Every row gives one point. To make a cloud, some directions were put in groups of two or more. Within a group, all points are equally far from the middle, so they leave a hole (a ring in 2 directions, a hollow ball in 3). The other directions are filled evenly. Then the cloud was stretched, turned, moved and blurred a little. Count the holes, and give their numbers of directions, smallest first.

Cloud (22 x 3):
[[ 12 -35 -29]
 [ 21  37  20]
 [ 25  32  27]
 [ 12  37  34]
 [-24 -39  26]
 [ 37  18  26]
 [-19 -13 -46]
 [ 38  -9  32]
 [-18  39   4]
 [  0  42  22]
 [ 40 -27 -38]
 [ 24 -33  17]
 [-11  42   8]
 [ 43  14  15]
 [ -1  40  35]
 [-25 -26 -10]
 [ 40  20  14]
 [  2 -41  19]
 [ 51  29 -25]
 [ -8  42 -41]
 [  3 -28 -56]
 [ 45 -23 -36]]
Holes: 1 (2)

Cloud (29 x 4):
[[-34  46  13 -10]
 [-36  54  10  36]
 [ 54  12   1   3]
 [ 20  37  11  13]
 [-30  36 -32  -8]
 [-38 -40 -27 -20]
 [ 25 -36  38  49]
 [ -6   7  -4  44]
 [-13  52 -10  16]
 [-23  16   4  27]
 [ 12  39  28  63]
 [ 12  26  -1  39]
 [-15  35 -36 -34]
 [ 28  26 -30  -3]
 [  2 -18  26  48]
 [ 16   9  46   8]
 [-42  51 -22  21]
 [-37  19 -42   6]
 [-31  45   8  31]
 [-48 -22 -14  -3]
 [-32  21 -39  13]
 [ 27  24  37  47]
 [-17 -11 -35  29]
 [ 15 -36  13  28]
 [ 24  47  15 -23]
 [-16 -22  31  -2]
 [ 34  39  18  56]
 [-23  43 -33  35]
 [  0 -22 -29  -4]]
Holes: 0

Cloud (54 x 6):
[[ 47  12  21  12 -29  -4]
 [-25 -14  28  47 -30   3]
 [-53  -1 -39 -41  14 -21]
 [ 28 -16   2 -65   2 -24]
 [-30  10  32 -31 -36  26]
 [ -5 -56 -20  19 -20  36]
 [-38 -13  -9 -45 -50   6]
 [ 38  13   8 -24  38  36]
 [ 45  -8  27 -19  -2  42]
 [ 10 -21 -26  49  33  25]
 [-35 -30 -25  16   0  50]
 [-22 -49 -18  23  24 -41]
 [-37  13  20 -24 -13  46]
 [-54  -7 -35   9  12 -41]
 [  1  30 -14 -57  31  -8]
 [  7 -40 -29  31   1  47]
 [ 23 -13 -48 -26  38  30]
 [ -6 -46   7  29  13 -45]
 [ 25  -6  28   1  55  31]
 [-37  19  33  -3  33  24]
 [  4 -18  -7  44  55 -13]
 [-46 -24 -19  -4 -46  27]
 [-27  40  14 -34  31 -19]
 [ 11 -44  12  44 -19   0]
 [ 36  -8  28  -6  27  49]
 [-32  -4 -48 -35 -21 -42]
 [ 20  16 -48  10  25 -36]
 [ 21 -23 -58 -15  27 -28]
 [  9 -32  36   1  44 -39]
 [-32   7   5  53  30   7]
 [ 35   8 -11  16  43 -40]
 [ 25  49  19   9 -16  19]
 [-37 -62 -23  -6  -3 -25]
 [ 27 -47 -30  11 -25  29]
 [-36  -5  29 -19 -12  48]
 [ 36   6  25 -27 -11 -38]
 [  4  48 -32  22  18 -21]
 [ 18 -12  27  -1  68  -3]
 [ -2  50  19  23 -27  12]
 [-33  26   7  50 -12  16]
 [ 16  -4 -54 -43  33  -2]
 [ 34  17  11 -23  44 -34]
 [  1  -7 -43 -27 -54 -11]
 [-30 -10  37  -6  54 -22]
 [ 40  13 -15  42  29  14]
 [ 27   8 -28 -36   7  50]
 [-26   6  35  44 -23  14]
 [-50  -4 -35  11   4  36]
 [-29  20  32  42  16  20]
 [-38  29  24 -17  21  28]
 [-10  57  23   6   0  17]
 [ 38   8  21 -11 -18 -41]
 [ 14 -66 -29 -30  -1 -12]
 [  4  22 -52 -22  -9  38]]
Holes: 3 (2, 2, 2)

Cloud (87 x 8):
[[ 49  19  -3 -11  27 -34 -48 -20]
 [-31  12 -28 -29  -7  11  64 -49]
 [ 21  39  -7  39  28  34 -25  -1]
 [ 23  37  25  24  -5 -12  62  29]
 [ 49  45 -16   7  36  -4 -37  13]
 [-11  -2 -45  20   2 -39  27 -26]
 [ 34  47 -12 -24 -22 -11  24  46]
 [ 36 -21  54   0 -38 -14  16 -13]
 [-44 -25  28   3  25   5 -13 -45]
 [ -9  40  -2   3  48 -41  53  -9]
 [ 52 -10  35  -3 -20 -26 -15  -2]
 [ 25   3 -17 -57  10  32  33  -9]
 [ 32  21  31 -42  51 -23  31  24]
 [  6  -7   5  64 -21 -28  -5 -30]
 [-16 -29 -14  37 -27  -7 -34   2]
 [-20 -47  31   8   2  20   7  49]
 [-25  42   5  45 -16  18   8  32]
 [-12  18  29 -34 -32 -69  -7 -36]
 [ 46 -10 -36   8   4  -3 -13 -20]
 [  8  31 -14  49  24  28   7  24]
 [  5 -20 -12  -2  -4  69   2  24]
 [ 51   7  39  -2  33  22  38  32]
 [ -1   7  52   6  62 -35  37  -8]
 [ 20  16  25 -18 -30 -65 -14  -3]
 [-16 -30 -51  13   1   5  26 -15]
 [ 35  51   2 -51  -3 -14   6  -1]
 [ 17 -14 -42 -16  22 -51  22   4]
 [ 35 -13  13 -22  36 -53   3   5]
 [ -5 -19  40  57  20 -10  42   7]
 [-56   5  10 -41  46  14   3  11]
 [ 40  54  30 -31  11 -33   6 -47]
 [ 43  14 -25 -18 -16  50 -28  25]
 [-13  25   5  50  20  15  42  23]
 [-16  -7  53  24 -25  -3 -45  -3]
 [-25  18 -49  18  -3 -44 -14  -7]
 [ 33  -5 -25 -36 -25 -23 -31  20]
 [ 10  70  -8   2 -27  -4  18  40]
 [ 22  -5  29 -49 -13  22 -16 -68]
 [ 43  44  37 -19 -15 -37 -22   3]
 [ 20 -13   3  42  16  16 -47  18]
 [ 34  21  44 -18  38  27  13  27]
 [ 26  26 -39 -17 -38  26   6  -7]
 [ 39 -33  32   6   6 -15 -38 -39]
 [ 35 -20  36 -23  20   1 -30   0]
 [ 11 -51  25   5   1  18   5  45]
 [-41  -4  31  -2  15 -46 -31 -25]
 [  6  28   8 -69  -3 -22  29 -12]
 [-23  -2 -23 -21  30  36 -21 -37]
 [  8  12  11   5 -10  63  44  23]
 [ 28  47 -36  -3 -12  10  16 -40]
 [-46  -9 -15  31  11  12  22 -40]
 [  4  -9 -29  36  -9  42  32  19]
 [ -7   1  33  31  45 -48  18 -13]
 [ 41  46  21  -7  45   4  19  -2]
 [ 17  31 -42  11 -28 -45 -16  19]
 [-20  19 -43  -9   4  28  62 -13]
 [ 25  38 -27  14  -9  54 -15 -12]
 [ 26   5   6 -43  39 -53  19   3]
 [ 24  63  29   6   4  42 -27  31]
 [ 49   1 -36   3 -16  13 -32 -17]
 [  6  34 -23 -49  47  -9 -12 -19]
 [ 30   3  59 -14  21  28  -5 -34]
 [  0 -15   2 -63  -3  32  20 -16]
 [  5  35  -8  41  28   6  53  23]
 [  1 -42   2 -13   1 -26 -20  57]
 [  3 -23  27   9 -11 -73  -5 -22]
 [-16  30  15  19  64 -16  49  11]
 [-38  -8 -21 -19  25  11  57 -69]
 [-38  11  12  -1  27 -32 -48 -65]
 [  7 -22 -11 -41  -3 -56  -1  -7]
 [-30  53 -26 -42 -44  -2  -2 -18]
 [-36 -30 -18 -14  -7 -17 -57  12]
 [-13 -36  -7  32  14  40  10 -11]
 [ 24 -12 -39  23  15  -3  50 -34]
 [  0  38 -20  10 -28 -74 -13 -45]
 [ 32  67 -13 -15 -20 -18  15   3]
 [ 25 -18 -36  -8  35  30  23 -19]
 [-16  19  -9 -56   1 -31  49 -65]
 [-41 -11   0   5 -68  -7  -8 -39]
 [ 15  13 -12  38  17 -41  58   9]
 [ -4  17  -6  47   2  50 -33  14]
 [ 17  11 -25  35   0 -49   2   6]
 [-49   8  -7 -30 -12   2  56 -64]
 [ -8   5  32 -42  45  17  -9 -29]
 [ -7   3  20 -50  44 -54  23  -8]
 [  0  75  -6   1 -36 -22  11  10]
 [  9  10  27  -4 -26 -23  52  59]]
Holes: 1 (6)
